Each row of a before or after table is a point. The points were changed in one or more steps. Then noise was added and the rows were shuffled. The steps act on columns, c1 being the first. Name the steps. A step turns or swaps two columns, mirrors them in a line or flattens them onto one, adds a multiple of one to another, or multiplies or shifts one. Angles are multiples of 10 degrees, from the lower column toward the higher: turns from -170 to 170, lines from 10 to 170 but not 90. Use the fewest steps. Two steps may share a column if one is a turn and the other turns, adds or multiplies; they go together, in the order done. Otherwise the lowest column goes first.
(in the rows, 128 means zero)

Before (12 x 3):
86,89,136
118,127,107
128,73,123
194,151,185
71,90,128
113,115,137
189,206,180
81,134,116
153,120,106
72,157,102
115,95,112
105,143,150
After (12 x 3):
89,71,127
89,85,137
73,129,125
152,194,185
126,117,107
94,114,113
116,113,136
157,71,103
135,80,116
207,190,181
144,105,151
120,153,106
Steps: swap c1 and c2

Before (10 x 4):
101,173,82,74
150,154,82,112
129,159,172,52
133,162,103,106
105,112,107,141
88,117,147,73
46,189,142,129
126,81,158,78
139,125,138,121
92,135,92,109
After (10 x 4):
127,74,113,54
47,70,157,132
90,129,105,71
133,116,168,105
105,157,132,143
150,136,180,113
101,122,189,77
94,144,161,108
140,124,120,124
127,147,76,77
Steps: turn c2 and c3 by 140 degrees

Before (12 x 6):
118,125,162,90,168,103
124,173,79,68,93,152
101,113,126,129,145,138
147,212,154,125,151,128
132,125,125,179,169,78
125,88,151,99,146,110
161,179,108,91,109,195
133,146,116,140,75,148
124,106,115,191,161,103
133,84,136,94,146,108
74,83,154,105,154,113
100,113,119,187,197,114
After (12 x 6):
122,85,129,100,143,48
137,146,199,139,70,88
119,128,103,86,167,38
125,173,126,70,94,92
73,80,117,106,152,54
100,114,99,130,144,82
159,181,137,89,108,136
102,113,17,189,201,54
135,84,109,94,141,49
128,124,66,178,170,18
146,208,119,128,156,69
123,107,69,189,164,45
Steps: add -1.5 times c5 to c3; shift c6 by -60

Before (12 x 9):
110,89,111,100,109,101,98,186,122
163,194,204,127,137,191,149,165,92
131,120,140,135,143,134,155,177,140
157,95,140,168,114,126,170,82,145
119,139,121,186,109,122,169,191,85
170,170,99,63,73,135,143,134,116
162,137,127,115,124,135,53,132,171
199,119,104,133,66,184,111,208,105
145,99,185,134,121,94,71,184,140
117,43,67,135,111,112,135,99,95
90,101,65,146,48,117,152,154,92
60,98,138,141,101,122,180,120,134
After (12 x 9):
187,120,186,134,138,95,125,73,139
104,119,139,136,140,134,140,78,140
120,152,204,127,99,191,168,91,92
168,155,104,134,95,183,191,47,105
118,100,66,136,160,113,119,158,96
99,122,141,169,136,125,171,174,147
129,174,99,62,76,135,171,121,116
86,141,122,186,113,122,132,65,84
94,156,66,146,93,116,100,101,92
150,121,110,100,136,103,100,69,122
56,129,138,139,127,123,81,136,134
210,133,128,115,121,135,134,122,172
Steps: turn c1 and c7 by 70 degrees; flatten c2 and c5 onto the line at 130 degrees; multiply c8 by -1

Before (14 x 11):
135,122,68,162,95,110,136,155,182,114,130
145,140,127,107,130,124,40,163,178,100,145
146,140,137,97,135,117,149,160,167,121,150
152,136,139,149,128,144,131,97,163,115,149
80,137,154,95,136,113,117,121,189,72,147
142,144,154,119,40,146,131,150,168,94,125
138,130,143,114,126,119,125,131,37,105,202
87,132,140,115,126,144,121,148,138,128,138
125,136,149,115,125,122,104,116,188,137,129
147,140,142,119,142,155,148,140,130,100,141
136,136,134,97,151,117,117,122,7,83,141
131,140,114,82,106,110,138,125,182,128,131
145,16,120,103,155,133,119,150,195,117,142
115,100,63,90,120,155,101,143,163,102,158
After (14 x 11):
130,137,139,96,136,112,117,104,206,72,146
56,137,136,97,152,117,116,122,32,83,140
169,136,160,150,128,144,131,122,142,116,148
168,122,91,161,94,109,136,185,165,114,129
77,129,128,114,126,120,125,113,51,105,202
145,141,119,119,142,155,148,112,117,99,141
166,140,129,81,106,110,138,141,167,128,131
165,137,144,115,125,121,104,109,175,138,130
141,101,103,90,119,154,100,189,164,102,159
168,140,98,97,135,115,149,114,147,121,150
165,145,110,121,41,146,132,100,151,94,123
174,141,93,107,130,126,39,125,155,100,144
185,16,105,105,155,131,119,131,168,117,143
104,131,111,114,126,144,120,114,161,129,138
Steps: turn c1 and c9 by -40 degrees; mirror c3 and c8 in the line at 140 degrees

Before (14 x 12):
139,115,171,162,87,132,90,131,142,105,85,171
157,148,120,159,97,112,101,141,189,142,90,119
99,123,143,72,97,103,144,152,155,117,141,147
104,180,104,112,134,159,182,138,155,154,73,146
171,152,140,158,75,110,134,89,177,159,95,177
95,82,125,98,130,53,123,129,103,98,135,159
98,133,144,122,103,89,134,125,95,120,186,137
109,140,108,52,66,108,171,109,118,120,116,77
152,108,123,76,130,98,136,150,96,63,148,135
141,163,101,143,64,134,104,105,189,122,108,172
143,146,181,122,128,69,110,145,144,72,110,166
91,148,92,109,79,121,200,101,162,97,119,90
146,162,132,145,91,147,88,50,206,145,98,132
118,76,159,107,129,98,160,137,135,109,167,151
After (14 x 12):
121,132,104,55,33,127,87,108,119,49,99,141
114,175,100,117,71,113,47,137,157,161,120,135
141,161,103,139,65,134,129,105,197,142,161,207
100,126,137,76,133,133,128,151,150,65,108,163
115,74,158,107,224,134,137,138,133,79,76,145
152,166,130,146,56,116,135,48,208,163,176,157
156,113,128,80,168,181,140,150,97,40,116,133
162,146,129,159,74,110,113,136,188,142,174,143
102,151,88,112,38,156,81,100,159,105,74,141
96,84,116,104,216,128,136,124,101,27,126,146
165,154,152,154,99,93,97,94,178,144,143,195
94,134,136,120,112,122,172,123,96,81,84,154
132,140,185,123,129,163,127,142,142,57,149,151
130,118,170,159,151,150,120,129,141,154,186,191
Steps: turn c1 and c3 by 10 degrees; turn c5 and c12 by -50 degrees; add -1.5 times c2 to c5; turn c6 and c10 by 70 degrees; add 0.7 times c4 to c10; turn c7 and c11 by -130 degrees

Before (8 x 14):
98,184,142,133,174,88,143,122,75,54,117,104,151,157
108,107,122,65,84,73,170,108,129,88,160,127,201,107
137,181,122,116,83,103,196,67,107,116,154,101,154,186
147,175,166,179,162,137,114,121,84,53,229,93,142,131
157,137,99,98,139,164,138,137,92,132,125,146,143,125
110,68,108,129,86,94,163,167,106,111,99,72,108,110
153,124,105,140,115,149,149,104,152,127,76,142,70,171
147,115,143,103,134,160,163,169,124,123,159,127,146,131
After (8 x 14):
134,151,114,105,105,146,149,101,133,69,79,156,122,175
160,94,159,104,113,165,140,138,123,141,128,163,133,124
82,130,191,123,118,75,169,105,148,199,156,128,85,106
148,72,128,148,180,88,146,120,69,150,119,83,52,161
103,107,141,122,92,102,199,66,80,154,152,71,117,187
169,81,77,171,132,136,112,122,82,141,226,57,54,129
84,102,126,109,111,92,163,169,192,109,96,16,114,108
141,123,153,144,121,153,163,167,136,148,161,127,123,130
Steps: turn c1 and c5 by -50 degrees; turn c2 and c9 by -90 degrees; turn c3 and c4 by 90 degrees; swap c10 and c13; multiply c12 by 2
